Each wall is flat, endless, passes through zero and stands at right angles to its row. A trip goes straight from one point to another. List the walls that it crosses, first one first.

Walls:
(1): [ 8 32]
(2): [-12 -15]
(3): [29 45]
(4): [ 7 -8]
(5): [  1 -21]
(6): [-37  -3]
(7): [-9 13]
(8): [22 11]
(9): [12 18]
Trips:
[12 -2] to [22 24] => 5, 7, 4
[  2 -60] to [-20 -25] => none
[ 4 -5] to [-22 -31] => 8, 6

Walls:
(1): [-12   2  12   3 -26 -21 -15   5 -40  -4   8]
(2): [ 36  -1 -39 -24   9  10 -46  42  38 -37  25]
(3): [ 34  13  29   1   7 -15  -9   7   3 -27  36]
(4): [-32  -5 -25  26  39  45  43 -13 -16   3   8]
(5): [ 15  27 -13 -40 -51   0   6   1 -12   7 -53]
Trips:
[-32 -23  21  -8  -7   3 -10 -13 -23  27  -2] to [ 35 -20   7   2 -27 -49  34   4  -3  11  39] => 4, 3
[ 13  24   1  17 -13  -3   2  -8 -31 -34 -24] to [  0  23 -39 -23  -8  39  27  40 -25  -3  22] => 4, 2, 3, 1
[-10 -20 -12 -13   3  12  15  20 -14   9  27] to [ -9   5  35 -12   1  25 -59   8  -7   0 -24] => 4, 5, 3
[ 13  -8 -10  33 -19  26   0  -7  -1 -43   0] to [-51  10 -10  16  16  19  21  34  -8  -5 -21] => 3, 2

Walls:
(1): [  1  -9  30 -19   1  51   4  29 -21  43 -21   6  38  35  -4 -17   6   4
  19 -16  12  18   2 -28]
(2): [  6 -23 -27   3 -11  12   8  -2  23  -7   4  33 -11  -5 -16  26  -9 -31
  14 -17 -10  -1 -10 -24]
(3): [ -2  -1 -10  28  24   0  -7  -7 -19  -1 -11   2 -27 -13  -1   5  23  15
   1   5 -23   9  13 -26]
(4): [ 10 -14  -4   2   3 -10 -18  -5  17 -10  -7  32  14 -31  -8   2   5  18
  -5  49  -8  18   0  -8]
(5): [ -5  -9  14  -6 -21   6  21  13  47   2  16  -1  -1 -29   2  27  -3  -8
  26 -47  -8 -20  45  11]
(6): [ 10   5   9  13  15  -5 -31  -4 -33   2  10  28  -6 -18 -13   1  13  60
  15  28  27  27  21 -26]
(7): [ 31 -31   4  18  15  -7   4 -35  -4   0   2 -16 -37  19  29 -22   6 -21
   3   8 -22 -27  39  12]
(8): [-10   7  13 -21 -12 -26 -20  17  32 -12   4  -7   9 -17   0   3  17 -21
  11 -14 -14  37 -20 -13]
(9): [ -3 -18  -9  -1   5 -11  11  12  -6  15 -18   0 -10   6 -19  -6  19  22
 -38  26 -29  12   3 -12]
Trips:
[ -6  -6  -3 -44   5  11  25   5  -6  -8  43 -18 -19  25  -4  23  -7 -13
   3  -7 -39  11  -6  -6] to [-15 -16 -34  17   7   5  16  -6 -20  17  19   5 -14   8  -7   6  14  -2
   6 -12 -16  -1 -23   5] => 1, 3, 8, 5
[  0  35   8  31  15   0  16 -15  20   4  -8 -17  -9  -1   1  12 -25  12
   8 -11   2 -28 -35 -13] to [  9 -31 -15   2  -4 -29 -21 -22   3 -14 -17 -14 -40  -9 -13   3  -1  18
 -23   1  -6  -7  -3   4] => 5, 7, 9, 4, 6
[ -7  10 -27   3 -13 -10 -24  13   4  36  42   7   4 -17   8  -3  10 -20
  10 -29  26  25  30  13] to [ 21 -20   4  17 -19  22  12  31 -15   3  21   7  14  19  -4  13  20  14
 -43  19  -4  -3  -2 -23] => 9, 8, 4, 3, 5

Walls:
(1): [-24   4  10  28 -31 -12  -7  -7  -9 -16   1  -7 -16 -14   8  -7   8  22
  22 -40 -20  -5  10  15 -26  -4  -5 -26 -22   1  18  -1 -14  -4   2   1
 -12  -7 -16 -11   2   2 -12   3 -10  30  -2  30]
(2): [ -8  22  16  23  -1  14 -21 -14   7  -8   2 -20  19 -21  -5   6   6  -5
  -8  18  10   9 -31   3 -15 -10   8  21  10   1   3  12 -11   4   7  13
  38  14  15   0  16 -15 -22 -16  14  -7   0 -13]
(3): [ -9 -18   3 -14  25  -5   8  -2 -25 -10   1   4  16  -2  -1  -6 -11   7
  -9   8 -31  -2 -17  -5  -4  -9  -9 -28   5 -26 -10   2  -8  -3  -2  12
   5  18  13   5  -7  -5   4  -9 -12  -7 -29  10]
(4): [  1  -2  11  27 -10 -29  26  10  13   4 -21  34 -20   5 -18  24 -11 -26
  12  34   6   6   5   2  16  11   4 -16 -16  -3 -30  19 -31  12  13 -15
 -10  -7   4 -19   8  30   2   8 -17  28 -18  12]
(5): [-10  -4  18  12 -14 -22  -8  -4 -14  -7 -22 -10   6   8 -23   0  15  14
  -4   3  -1   8  -9  13   6  15 -18 -23 -13 -19 -11  32  20  34   8 -13
  10  14   1 -18  -9  23   4 -40  32   6  -6 -19]
(6): [ -5  -8   1  32  -6  -2   0  11 -36  18  22   0  -6  -4  -5  -1  14  -2
   7 -12 -13  21 -23  17  -2   5 -21 -15  -5  12 -12   1   0 -22 -21 -13
  13  -9   7  14  -9 -24 -29  19  -1  37  -2 -16]
(7): [  1  23   2   6  23 -21  15   1  -5  -2 -44  22  -9  22   3 -10  -3  16
  17  33   4  -9  13 -10  17  -5  -9  20  38  19   8  25  -5  -8  -9   9
  25  15   5 -18   7 -13  -9   4  36  10   2 -10]
(8): [ 27   2 -27  36 -13 -13 -10  16   2 -23   3 -37   2   5   6  30  -4 -17
  -8  -6  -5   8 -11 -26   5 -21  12   6  -5  -4   0  -1 -32  14 -29   6
 -14  -9  12  21 -29 -10   1   6   9  23  -1 -26]
(9): [ -1   8  10 -16  -3 -13  20   9  -8   1 -12  28  -4   0   2   6 -11  -5
  -8   3   8   5  19  -1   1  40 -39  27  15   9  13  -4  -9 -23  -8   3
   3   5   1 -16  -5  29  -1 -25   8  39   4 -12]
(10): [-20   1 -10   3   0 -24 -14   9   6  15   2 -11  16  15  -3   7  23   0
 -20  -7  16  -1   7  -7  21  17  13 -11  10   7   9  13 -13   5  -2  10
  -6  53  12 -10  -6  25 -19  21  10  -3 -12  20]
Trips:
[ 14  23  25 -10  12  -8  25 -10   0 -48  17  -9 -23 -23   9  -4  24   4
  14 -29 -19   3 -13  -4  14  -5  13 -16  22  -8 -12  -2 -10 -34  -1   7
 -23 -46  -9  14  14  14  15   3  17  21 -10 -21] to [ 30   6 -46   2  -8  18   1   8  -2  -3  13  12 -19   5  12   0   4 -18
   8   0  20  18 -15   2 -16  -5 -27  -8  13 -15 -15   8  -4  32  15 -11
  -3  16   2  -2   4   3   3 -12   9  20  14   3] => 4, 3, 5, 1
[-31 -13 -23  -3 -16  13  14 -35  17 -22  -8  16  -7  27   5   9  -1  18
  10   2  13   2  -3  21 -22  20  -1  13 -10  -4  -4  -7   9  -1  16  17
  -2 -27  -2  -1   4 -11  12  10   7   5  14  -7] to [ -8  10   6 -20  11 -22  -3 -21  -3 -12  16  16   4  -2  14  14  16  -7
  28  -2 -16 -12   2 -13  47 -16   2  10  -5 -12 -11   9 -30  -6  43  18
   1  -4 -11  -7  -6 -26 -25  -6  -1 -10   2   5] => 7, 4, 9, 2, 3, 10

Walls:
(1): [ -7  14  22  10  24  -7   5  11  10  29  16  -1  31  19  17   1 -26 -12
  -9 -23 -15  -4  14  -7 -13   5  -5   5  35   1  -9 -14  10  -5 -33  21
  39 -18  12   1  -9  15 -10   6   5 -40  25 -25]
(2): [ 22   9 -26 -23 -29   3  12 -31 -25  -1 -19   9  32   4   0  11   8  17
  14   0  -1 -14 -15  10  -3  17 -40   2 -24  -8  -4 -31   1  19 -54 -45
  -4 -13 -40  17  14 -14  11 -13   3   0 -10  -5]
(3): [  6 -14  -5  19   3   7 -15  23 -31 -15   1  37  40  25  -5 -24  13 -27
 -16 -28  27 -13 -14  17  10 -12 -20   0 -15  -8 -20 -45  26  20 -21  -8
   1   5  -9  -6   6  14  23 -31 -28 -27 -23 -14]
(4): [-32  -3  -9  15  19 -33  37   4 -11  18  49 -12 -18  45 -13  -1 -34  -1
  12  -3 -22  -1   4  23  22 -24 -16  -9  -7   9 -12 -16 -15 -10  -3 -16
   6   0  -8 -13  -1 -25  27  16  13  -5  -6  29]
(5): [-37  25  -8 -22  -8  14   5 -52 -20  19 -10 -37 -14  -1   3  17  22 -18
  -9  -5   0  43 -19 -11   2  39  14  -4   2 -12   2  23 -22   2  -9  -2
 -12  -8  -5  -6 -12   4  -9 -37   9  42 -12   2]
(6): [ 23  -1  39  -7  37   3  -6 -39 -14   0  16 -29  17   2 -30  40 -26 -23
  -4  11  -6 -25   4  16 -39  -8   1  11  19   3   8  11 -18  24   8  20
   1 -47 -20 -22 -19  12  29  12 -34  -5  10  30]
(7): [-16 -10  21  32  34   1  42   1  20  11 -14   2  22   5   5  12  22   4
 -16   4 -30  32  52 -12  28  -3  29   4  17  44 -19 -25   7  28 -60   6
  32  -3   8   5   4  10  14  -7 -16  18   0  -4]
Trips:
[ 20  37   8  12   1  11  16  34 -19  21   4 -26  29  -8   1  17 -19  23
   1  -2 -27  17 -26 -15 -22   7 -18  49 -12   8  35  31 -29   1  -9  13
 -25 -27  -2 -14  45 -10 -49  14   1  -4   1  25] to [  7  20 -34 -20   3  -9 -13  -1  16  -5 -36 -17   7 -18  -7   6   3   8
  20  -3  -9  -3   8  -2 -10   8   8  26  16  11  11   8  -2 -42  41  -3
 -23   4  -6 -22  -9  -6   9  37 -14  17 -17  -2] => 1, 2
[-13  -8   5  24   1 -12  -7   1  18  -2 -46   4  35   4  31  10  12 -11
  26  -8 -17 -33  21 -18 -21   4  -5  24 -19   2  19 -18  14  -3 -17  -7
  24  -8  20  38  -4  28 -31  15 -16 -21  12  31] to [ -7 -29 -15   3  17  -2 -19   8 -31 -38  -6 -16  48  36   8  -2   0  12
  -9   2  16 -10  12  -5 -23  -5  -7 -16  34 -36  23 -30 -24  29  -5 -26
 -33   9 -21  -9 -16  11  13 -37 -23  15 -25   2] => 6, 1, 5, 7

Walls:
(1): [-31   1  -3  13 -16  22 -10 -19 -13  -3   3  -5  10  -4   5   8 -21   4
   1  -6  15 -34 -18  -1  14  -7  -2   2  12   2   3  -5  -3 -24   5   5
   0   5  -5  18  17 -14   9  -5  13   9  21 -36]
(2): [  3  10  10  -1   2   0   9  12  25   5  27   0  -4   2 -27 -30  -4   4
  -9  16   8  -2 -20   3  14 -21 -35  15  11   5   3 -14  14 -20 -11 -23
  11 -16  21 -30   2   1 -25  -1  -4  -2  -6  13]
(3): [ -8  16   0  34  13 -19 -13 -23  -9  -6  14  15 -14  11  14  -9  -1  37
 -44  -3 -22  -9   5  -5  27   3  34 -35  14  -1  -2 -13 -24 -16   6   3
  27   8 -16  -1  12  26 -12 -12 -17  -2   4  -2]
(4): [  4   0   3 -19   3  15   3  13   4  11  -7 -37   9 -14   0  14  16  -1
 -28  11 -44 -34  -4   0  28  34   4 -14  -5  14  -2 -30  10   3  -3  -6
  18   4   4   8  -9 -14  20 -10  -6   3  12  -9]
(5): [ 12   3 -10  -1 -13  -5  17  -2 -28  16 -39   1 -16 -14   3 -14   8   1
  -3  24 -21   3  14   4 -16   0   4  13  -5 -13  -5  10 -11  11 -10 -30
   4  15  32   8   6 -13  -7 -18   8 -30 -10  15]
(6): [ -4  -6  12 -11   2   2 -15  -3 -17  -4  -2 -14  16 -21 -23   8   2 -16
  -1 -17  15 -21   8 -13  -6  -4   8  -8   2   3  -3  14  -7 -21  23 -31
  -3  30  31 -21  17  13  10  23 -13   7 -10  10]
(7): [  3  15 -15 -15   0  12 -38  -8 -12  14  21   0 -18  13  17 -19  14 -13
   7 -12 -30 -20   5 -11  -5   2  -1  15   1   3 -19  -8   2  -6  21   8
  18 -12  15  -4   1   0   0  28  27   2  20  -4]
(8): [-11   6 -22 -24   9   4 -14  12 -25 -11   5   6 -24 -17   8  -6 -39 -10
  12  23 -10  -2   9  15 -19   9  36 -19  -6   5  15   3 -18 -23   6   0
   2  -8 -18   6  36 -31   5   6  11  14   0  15]
(9): [ 15 -30  32 -11   5  21  -1   0 -24  -4 -27   4  13  24   1   7   0 -57
 -10   3  -9  12   6  -4  20  18  16  -2   1 -16 -30 -31  10 -12  20  25
 -12  11  -6   8  28 -20 -11 -31  11  10   6  24]
(10): [ 25  -5 -11 -28  15 -22   1 -10  18  28 -14   4  19  -6  23   0  -8  -5
   0   1 -18  17  27 -12  11  25  -1 -26   7   2  -4 -11 -10   0   2   3
  -5 -12  14   2   4   8  -5 -33   8   2  12  25]
Trips:
[ -7  -9  -7 -21 -12 -23   0  -5  -7   7 -20   5  25   2   9 -32  -9   6
   9  18  31  -6 -25  35  -6   1  -8  37  15 -29  18 -11  22 -29   0 -11
   0  38 -12   5  21  -9 -31 -14  10   6 -17   8] to [  0 -15  -4  -1  -2  -1  60   3 -10 -16 -10  -5  19   3  15  48 -16  24
   9 -33   6   8  13 -10   4  26  30  -9 -10 -41   9   9 -12 -19  14  21
   1   4  -3  12  -5   5   2 -44  40  21  16  -6] => 6, 10, 2, 3, 5, 4
[ 14  12 -36  10  28  20 -11 -25   3   6   5 -42  -2  11 -21  22  -6  -1
  15  22 -12   0  22   1 -16   6  20 -17  17  -4 -25   7   3 -19 -12 -35
   3  -2  -3  18   6   3  -6   3 -12  -7   1  11] to [-27  -7 -18 -10  10 -14  -2  -5 -11  -3   3 -39  12  10   0  18  32  10
   7  -7 -10  18   0 -14 -22 -14  22 -15  31  25 -19  -6 -20 -16   5 -26
  25  11   0   1 -28 -30 -32   0 -10  10 -15  18] => none
[ 20 -49  12  -8  -4  -7  -3  -1  11  -2 -43  -1   7  20 -25  10  14  -3
 -15   5   2  -7  -3  10  -9   1  13  -2  32   9   7  49   1   1 -16 -24
 -10  38 -23 -18 -37   8   2  -2   4   9  24  29] to [ 30  16   6  28   4  30 -15   6   3 -12 -18   9 -22   2 -11   9  36  19
  20 -16  20  -8  -3  -3 -14  -7  13  28 -24  -3  10   5  21 -24  -3 -17
 -13  -6   5  12  -8   6  13 -16 -11   3 -14  -2] => 10, 9
